Rows are points. Each copy is the shape, with its points in the same order, turned, moved and blurred by noise. Say if it was mirrored as well.

Shape:
[[-0.59 -2.38]
 [ 2.02  1.17]
 [-1.07 -1.26]
 [-3.25 -0.15]
 [ 4.04 -0.95]
 [-3.82  1.00]
 [-0.73  0.23]]
Copy 1, 7 rows:
[[ 1.58  0.17]
 [-2.26 -1.78]
 [ 0.67  1.23]
 [-0.38  3.67]
 [-0.06 -3.66]
 [-1.66  4.14]
 [-0.91  0.67]]
Copy 1 is: mirrored
Copy 2 (7 x 2):
[[ 2.98  1.24]
 [-0.25 -1.94]
 [ 1.73  1.56]
 [ 0.32  3.47]
 [ 2.26 -3.54]
 [-0.95  3.87]
 [ 0.27  0.85]]
Copy 2 is: mirrored

Shape (8 x 4):
[[-2.76 -3.11  1.86  2.50]
 [ 2.13  2.12  2.42  0.16]
 [-2.72  1.20  2.55 -1.74]
 [ 0.10 -2.02  2.39 -2.71]
 [-2.95 -1.78 -4.22  0.87]
 [-0.70 -0.17 -1.58 -0.51]
 [ 1.27 -1.68  0.56 -2.18]
 [-3.26  0.90  2.38  0.04]]
Copy 1, 8 rows:
[[ 2.85 -3.79  2.53  0.94]
 [ 1.17  3.14  1.17 -0.07]
 [ 2.89 -0.93 -2.16 -0.38]
 [ 1.26 -1.63  0.61 -3.80]
 [-2.16 -4.23 -0.34  3.19]
 [-1.69 -1.49  0.31  0.54]
 [-1.00 -0.69  0.75 -2.73]
 [ 3.55 -1.16 -1.18  0.85]]
Copy 1 is: mirrored
Copy 2:
[[ 4.72  1.04  3.71  0.58]
 [-2.20 -1.23  2.76  1.61]
 [-0.41  2.02  2.19 -1.95]
 [ 1.09 -2.27  2.14 -2.78]
 [ 4.56  1.21 -2.71  1.56]
 [ 1.37 -0.20 -0.93  0.65]
 [ 1.11 -2.83  0.75 -1.08]
 [ 1.02  2.67  2.48 -0.69]]
Copy 2 is: mirrored

Shape (9 x 6):
[[-0.12  0.83 -0.89 -2.32  0.83  0.83]
 [-1.53  2.84  0.27 -4.13 -1.90 -1.59]
 [ 1.71  3.08  0.57 -1.16  0.06 -2.55]
 [-0.73  0.73 -1.42 -2.03 -2.16 -0.84]
 [ 1.02 -3.20  0.96  0.87  0.73 -2.70]
 [-0.69 -0.35 -0.94 -1.74 -0.16  3.10]
 [ 5.12 -1.46  6.16 -0.28  1.92 -0.54]
 [-0.13 -2.72 -0.70  3.36 -1.19  1.54]
 [-3.10 -0.90 -0.64  1.35  0.21  2.24]]
Copy 1, 9 rows:
[[ 0.76  1.22 -3.06 -0.68 -0.87  2.07]
 [ 0.24  1.11 -3.96 -4.02 -4.34  1.15]
 [-2.46  0.09 -0.85 -1.40 -3.41  2.51]
 [ 1.68  0.34 -2.08 -2.02 -3.43  0.50]
 [-2.07 -1.95 -0.66  0.11  0.35 -2.16]
 [ 3.13  1.14 -2.44 -1.17  0.40  1.53]
 [-4.41 -4.19  0.60 -3.34  3.11  2.71]
 [ 1.76 -0.02  1.87  0.77  1.32 -1.91]
 [ 2.44  3.42 -0.97 -0.60  1.04 -1.27]]
Copy 1 is: mirrored
Copy 2 (9 x 6):
[[-1.77 -0.64 -0.73  0.83 -1.00  0.40]
 [-1.77  2.39  1.69  3.05 -0.60  2.04]
 [ 0.21  3.36 -0.19 -0.69 -0.43  0.70]
 [ 0.39  0.45  0.73  2.96 -2.04  0.68]
 [ 2.57 -0.21 -0.60  0.77  1.35 -3.84]
 [-1.29 -3.39  0.08  1.26 -1.51  0.71]
 [-0.03  0.38  2.74 -5.29  2.66 -4.17]
 [ 4.35 -4.18 -0.33  0.50 -0.73 -1.00]
 [ 1.53 -4.34 -1.07  2.04  0.89  1.57]]
Copy 2 is: only turned
Copy 3:
[[ 1.33 -0.41 -0.69 -2.68 -0.25 -0.21]
 [ 1.93  2.95  0.79 -1.88 -0.56 -3.14]
 [ 0.55  1.46  2.80 -0.12  0.88  0.34]
 [ 2.99  0.06  0.22 -0.86 -1.34 -2.30]
 [ 2.69 -0.45 -1.68  2.99 -0.01  2.56]
 [ 1.25 -1.49 -1.64 -2.98 -2.77 -0.47]
 [-0.89  2.66  0.25  1.08 -2.25  7.19]
 [ 1.06 -4.35 -1.97  2.28 -3.38  0.45]
 [-0.34 -3.01 -3.52 -0.21 -2.07 -1.79]]
Copy 3 is: mirrored

Shape (12 x 9):
[[-2.96 -2.07 -4.42 -0.10  0.99  2.26  0.46  0.55 -3.06]
 [ 2.93  0.65  2.64 -0.95  1.38 -1.35 -0.05 -3.32  2.06]
 [ 0.90  0.28 -1.58 -1.08 -3.35  1.29 -2.17  1.91  0.13]
 [-1.06 -2.85  0.32  1.76  0.73 -3.87 -0.26  0.62 -1.33]
 [-3.07 -3.02  1.33  2.33 -2.05 -2.96 -1.41  2.76  0.53]
 [ 2.96 -2.13  0.36  2.17 -0.63  1.82 -0.82  0.85 -2.30]
 [ 3.30  1.60 -2.22  0.27  0.20 -2.80 -0.52 -2.57 -0.36]
 [ 2.20 -0.27 -4.34  1.98  2.92  0.93 -2.74 -3.91 -1.86]
 [-2.84  0.84 -4.52  0.39 -3.69  2.13  0.65 -0.30  0.80]
 [ 0.39 -2.89  0.75 -1.33 -2.67  1.88 -2.41  1.22 -2.18]
 [ 2.58  0.01  0.29 -0.51  1.59 -0.42 -0.28 -0.02  2.93]
 [ 2.66 -2.49  1.02 -1.87 -2.45 -1.13  0.18 -0.50  3.69]]
Copy 1, 12 rows:
[[ 1.24 -2.82 -1.34  4.10 -4.84 -1.36  0.77 -2.73  1.53]
 [-0.04  1.05  0.12 -3.72  1.57  0.55  2.53 -0.50 -1.73]
 [-1.88 -3.40 -2.28  0.83  0.70 -1.02 -1.99 -0.20  2.05]
 [ 1.90  1.15 -2.18  0.79 -1.22 -3.97 -0.60  0.56 -1.64]
 [ 0.85 -0.68 -0.53  3.21 -0.04 -3.72 -2.77  1.61 -2.95]
 [ 2.50 -2.57 -1.62 -1.00 -1.21  0.26 -0.39  2.34  1.72]
 [ 0.24  1.20 -0.29 -4.28 -0.49 -1.71  0.80 -2.27  1.50]
 [ 0.86 -0.70  0.46 -3.71 -5.95  0.23 -0.21 -2.89  1.87]
 [-0.48 -3.74  2.64  2.90 -0.19 -1.84 -1.72 -4.19  2.27]
 [ 0.38 -4.21 -3.86  0.98 -0.24  0.87 -1.57  0.91 -0.01]
 [-1.79 -0.40  0.88 -1.92  0.33 -0.72  2.25  1.24 -0.15]
 [-1.35 -3.85 -0.38 -2.05  3.24 -2.38  1.94  1.00 -1.57]]
Copy 1 is: mirrored
Copy 2 (12 x 9):
[[-0.43 -4.98 -0.96  1.04 -0.76  2.29  2.07 -0.80 -3.73]
 [-0.79  0.06  1.74 -4.56 -0.15 -2.67 -2.04  0.23  2.50]
 [-0.97 -0.90 -2.22  2.59  1.56 -2.52 -0.95  0.30 -1.01]
 [ 2.30 -3.01  2.90 -1.85  2.73 -2.12  2.55 -1.10 -1.33]
 [ 0.96 -1.06  3.78  1.04  4.14 -3.32  2.54 -0.19 -3.36]
 [-0.27 -0.51 -2.73 -2.20  3.93 -0.07  0.41 -1.33 -1.50]
 [ 1.44 -3.14  0.09 -1.37  0.78 -1.25 -2.29 -1.46  3.50]
 [ 0.61 -5.93 -1.30 -2.74  1.58  2.93 -2.99  0.60  0.86]
 [-2.98 -2.79  0.71  4.64 -0.25  0.49 -1.19 -1.88 -1.93]
 [-1.19 -1.54 -2.73 -0.67  2.22 -3.40  0.32 -0.21 -4.03]
 [-1.06 -0.04  0.57 -1.84  0.86 -1.37  0.30  1.88  2.64]
 [-3.68 -0.49  0.67 -1.23  1.89 -5.09  0.59  0.06  2.09]]
Copy 2 is: mirrored
Copy 3, 12 rows:
[[-4.22  1.98 -4.05 -1.65 -3.80  0.36 -0.33  0.26  0.59]
 [ 2.53 -2.05  1.33 -0.28  2.86  0.00  1.77 -2.33  2.23]
 [-1.42 -2.55  0.55 -0.47 -1.84  0.31 -0.67  2.32 -2.93]
 [-3.72  2.65 -0.19 -0.04  3.05  1.40  1.82 -1.38 -0.12]
 [-4.08  3.37  2.56 -0.95  1.42  2.17  1.86 -0.07 -2.75]
 [-2.11 -1.12 -0.09  3.94 -1.41  1.49  1.59  1.51  1.47]
 [ 0.47 -1.40 -2.26  2.12  3.16 -2.37 -0.76 -1.65 -0.15]
 [-0.53 -0.13 -3.47  2.23 -0.46  0.50 -4.27 -1.58  3.51]
 [-0.88  0.70 -1.00 -1.51 -4.80 -1.97 -1.45 -1.03 -4.06]
 [-3.87 -3.03  0.44 -0.47 -1.64  2.98  0.92  0.87 -0.83]
 [ 1.26 -0.74  2.53 -0.31  1.33 -1.22  0.50  0.69  1.86]
 [-1.29 -2.47  3.91 -0.85  1.22 -1.71  1.83 -0.81 -0.41]]
Copy 3 is: only turned
Copy 4 (12 x 9):
[[-2.23 -0.90 -0.14  2.76 -4.00  2.00  1.68  3.36 -1.86]
 [ 2.16 -1.76  0.29 -2.92  4.23 -1.23 -1.11 -0.47  1.25]
 [-0.30 -0.61  0.63 -1.75 -4.32 -0.89  1.30 -2.61 -0.37]
 [-1.46 -2.42 -0.15  3.85  1.73 -0.49  1.46 -1.44  0.49]
 [-2.61 -1.87  1.84  3.98 -0.18  0.79  0.77 -5.07  0.88]
 [ 0.64 -2.43 -0.44 -1.32 -0.27  1.10  4.27 -1.34 -2.75]
 [ 1.33  0.19 -3.65 -0.79  0.90 -2.44  0.20  0.17  0.61]
 [ 3.10  0.13 -4.77  0.82 -0.02 -0.11 -0.50  2.13 -4.25]
 [-1.03 -0.41 -1.19 -0.31 -5.36  2.23 -0.39  0.57  1.55]
 [ 0.73 -2.99  2.66  0.22 -2.59 -0.47  2.58 -1.95 -2.24]
 [-1.07 -0.69 -0.16 -3.01  2.57 -0.27 -1.18 -0.86 -0.57]
 [-0.71 -4.62  1.13 -3.08  0.42 -1.87 -0.95 -2.69  1.92]]
Copy 4 is: mirrored

Shape (16 x 11):
[[-0.37 -0.59  1.76  0.54 -0.32  2.14 -2.18  1.59 -1.85  2.16  3.85]
 [-0.82  1.62 -3.69 -1.21  1.34 -1.23  0.26  1.94  3.71 -0.33 -0.24]
 [ 0.73  1.59  1.00  0.66 -2.03 -3.00  3.05  1.95  1.89 -1.18 -2.79]
 [ 0.85 -0.69  2.07 -1.77  0.45  5.55  0.58  1.82 -3.34  2.96  4.88]
 [-3.20 -1.18  3.55 -3.07 -1.16 -1.58  0.05 -4.15 -5.43  0.24  2.89]
 [ 1.41  1.22  0.34  1.58  2.10 -1.69  0.08  0.19  3.27 -1.09  0.15]
 [ 1.66  1.91 -0.23  1.31 -1.48  2.66 -3.07  2.43 -4.00 -3.04  1.68]
 [ 0.15 -2.02  0.44 -1.21 -0.11  0.45  0.71  1.72  1.59 -2.74 -0.64]
 [-0.75 -1.30 -0.12  1.16 -2.59 -1.54 -0.87  1.87  2.72 -0.23 -1.67]
 [ 0.17 -0.38 -0.70  1.42  1.11 -0.94 -0.83  1.05  0.76  0.53 -0.66]
 [-2.68 -0.42  2.53  0.35  1.62  2.93  1.20  1.41 -2.11  0.99  1.18]
 [ 1.91 -0.11 -0.14 -1.07  1.37 -2.67 -2.70  1.64 -0.67 -0.03 -2.90]
 [ 1.43  4.37 -0.98 -0.39 -0.78  2.99 -1.89 -0.20 -4.04  1.69 -1.02]
 [ 3.54  1.45 -4.22  2.11 -1.02 -0.11 -0.86  1.64 -5.88 -0.87  0.15]
 [-3.34 -2.40  3.09 -0.45  0.97  4.03  0.36 -2.58 -2.88  2.22  1.82]
 [ 2.82 -0.49 -1.35  0.75 -0.72  0.36  0.53  0.53  3.94 -1.02 -1.10]]
Copy 1, 16 rows:
[[-1.16  0.85  1.04 -2.87  0.97 -3.06 -0.20  0.72  0.26  1.98  2.90]
 [-0.95  0.49 -3.11  1.84 -1.13  2.26  1.03  0.31 -0.77  2.57 -3.89]
 [ 2.30  3.62 -0.03  3.39 -3.83  2.03  2.23  2.74 -0.51  0.38 -0.90]
 [-2.75 -2.35  1.04 -4.10 -1.67 -3.32  0.43  0.36 -3.48  2.11  4.38]
 [ 4.95 -2.14  1.09 -4.55 -3.61 -1.14 -0.62 -2.14  3.73 -0.60  4.73]
 [ 2.25  0.04 -1.40  2.27  0.61  0.84  0.44  3.41 -0.40  1.83 -1.82]
 [-1.16 -0.15  3.05  1.20  1.52 -3.70  2.33 -1.65 -0.65 -1.84  1.32]
 [ 0.12  0.01  0.74 -0.95 -2.17  0.34  1.35  2.64  0.10 -0.83 -2.58]
 [-0.18  4.07  0.32  0.71 -1.06  1.97 -0.22  2.31  1.26 -0.56 -1.32]
 [ 1.19  0.95  0.48  0.73  0.01  0.82 -1.16  1.03 -0.32  1.73 -1.49]
 [ 1.09  0.21  2.24 -4.12 -0.27  0.36  2.30  0.43 -2.44  2.59  2.32]
 [ 3.36  2.24  0.30  1.25 -1.19 -1.54 -2.15 -0.26 -0.78 -0.12 -2.99]
 [ 0.32  0.20  0.61  1.26  0.08 -0.91 -0.58 -4.14 -4.43 -0.82  2.80]
 [-0.65 -0.69  4.59  4.71 -1.16 -2.73 -0.87 -4.05 -1.34  0.88  0.22]
 [ 1.52 -1.83  1.69 -6.19  0.33  1.01 -0.82  0.04 -1.07  0.63  4.45]
 [-1.02  0.95 -0.80  2.86 -1.14  2.05 -0.76  3.90 -0.88 -0.45 -2.23]]
Copy 1 is: only turned
Copy 2:
[[-1.50 -0.24 -2.02  1.83 -1.57  0.84 -3.34 -0.81 -1.82 -1.61 -2.63]
 [ 0.62 -0.44 -0.67 -3.09  2.01 -0.76 -0.05  3.74 -0.01 -2.27  2.45]
 [ 2.78  2.81 -0.88 -2.08 -0.10 -2.89  1.17 -0.72  1.14  1.13  3.14]
 [-3.87 -1.38 -2.52  3.05 -4.94  0.60 -2.14 -1.11 -5.53 -1.37 -1.14]
 [-2.03 -5.11 -2.54  5.16 -1.13 -0.31  0.40 -1.37  1.95  4.53 -1.70]
 [-0.37  1.35 -0.86 -1.41  2.44 -0.67  1.88 -0.90  0.56 -2.87  1.13]
 [ 0.22  0.92  3.37  2.96 -2.92 -3.30 -1.75  0.64 -1.13 -2.50 -2.72]
 [-0.63 -0.53  0.69 -2.00 -2.58 -1.02  0.19 -0.22  1.76 -1.45  2.37]
 [ 0.83  2.05 -0.36 -2.36  0.21 -0.26 -2.45  0.01  3.20 -0.35  1.71]
 [-0.31  1.26  0.14 -1.46  0.89  0.69  0.21  0.29  0.50 -0.87 -0.25]
 [-1.06  0.16 -2.93  2.12 -3.98  2.00  1.04  0.47 -1.07 -0.44 -0.81]
 [-1.63  0.98  1.62 -3.38  0.83 -2.54  0.60  0.68  0.86  1.49 -2.07]
 [-1.93  2.48  1.21  3.79 -0.51 -2.81 -0.55  3.49 -3.12  1.23 -1.21]
 [ 2.32  0.30  5.88  2.05  0.12 -1.32 -0.67  0.86 -3.78  0.64 -2.31]
 [-4.27 -0.88 -2.98  4.48 -3.45  3.67 -0.04 -0.55  0.29  0.66 -0.36]
 [-0.81  1.95  1.35 -2.02  1.20 -0.88 -0.73 -0.66  0.10 -2.36  3.87]]
Copy 2 is: mirrored
Copy 3 (16 x 11):
[[-1.38 -3.19  0.75  3.68 -1.96  2.20 -1.25 -0.85 -1.38 -1.29  1.71]
 [-1.27  1.88 -0.75  1.33  0.44  0.72  2.48 -0.19  2.58  0.13 -4.13]
 [-2.11  0.94  1.22  0.50  3.51 -3.25  1.31  3.46  2.26 -2.02 -1.73]
 [-2.84 -2.46  0.11  3.78 -2.93  4.22 -4.71  1.40  0.39 -0.19  3.84]
 [-1.49  0.28  1.83 -3.00 -3.70 -1.79 -4.60 -3.18 -2.69 -2.94  3.03]
 [-2.01  1.76  2.58  2.94  2.79 -0.77  1.16 -0.37  0.79  0.49 -3.06]
 [-1.90  1.09 -1.97  4.82 -1.08  0.04  1.01  0.80 -3.16  1.56  3.68]
 [-2.10  2.29  2.38  2.18 -1.75 -0.12  2.35  2.86  1.69 -0.31 -0.32]
 [-0.28 -1.56  1.16  1.26  0.21 -1.50  3.82  2.18  0.46 -2.00 -1.37]
 [ 0.01  0.34  0.56  2.49  0.74  0.93  0.51  0.89 -0.47 -1.14 -2.43]
 [-3.17 -0.15  1.69 -0.01 -0.94  3.42 -1.84  2.13 -2.44 -1.97  1.18]
 [ 0.40  1.80 -1.28  3.17 -0.90 -2.55 -0.07  1.88 -1.54 -1.78 -3.58]
 [-1.32 -0.53 -4.26  1.19  0.44 -0.30 -2.86  1.28 -2.24  2.51  0.63]
 [ 2.74  2.78 -4.63  5.02  1.50 -0.77 -0.35  0.28 -0.58  0.34  3.51]
 [-1.16 -1.14  3.24 -1.94 -3.00  3.93 -3.44  0.62 -2.56 -1.38  1.62]
 [ 0.20  0.36  2.12  2.84  1.18 -0.64  1.58  2.11  3.05  1.10 -2.27]]
Copy 3 is: only turned
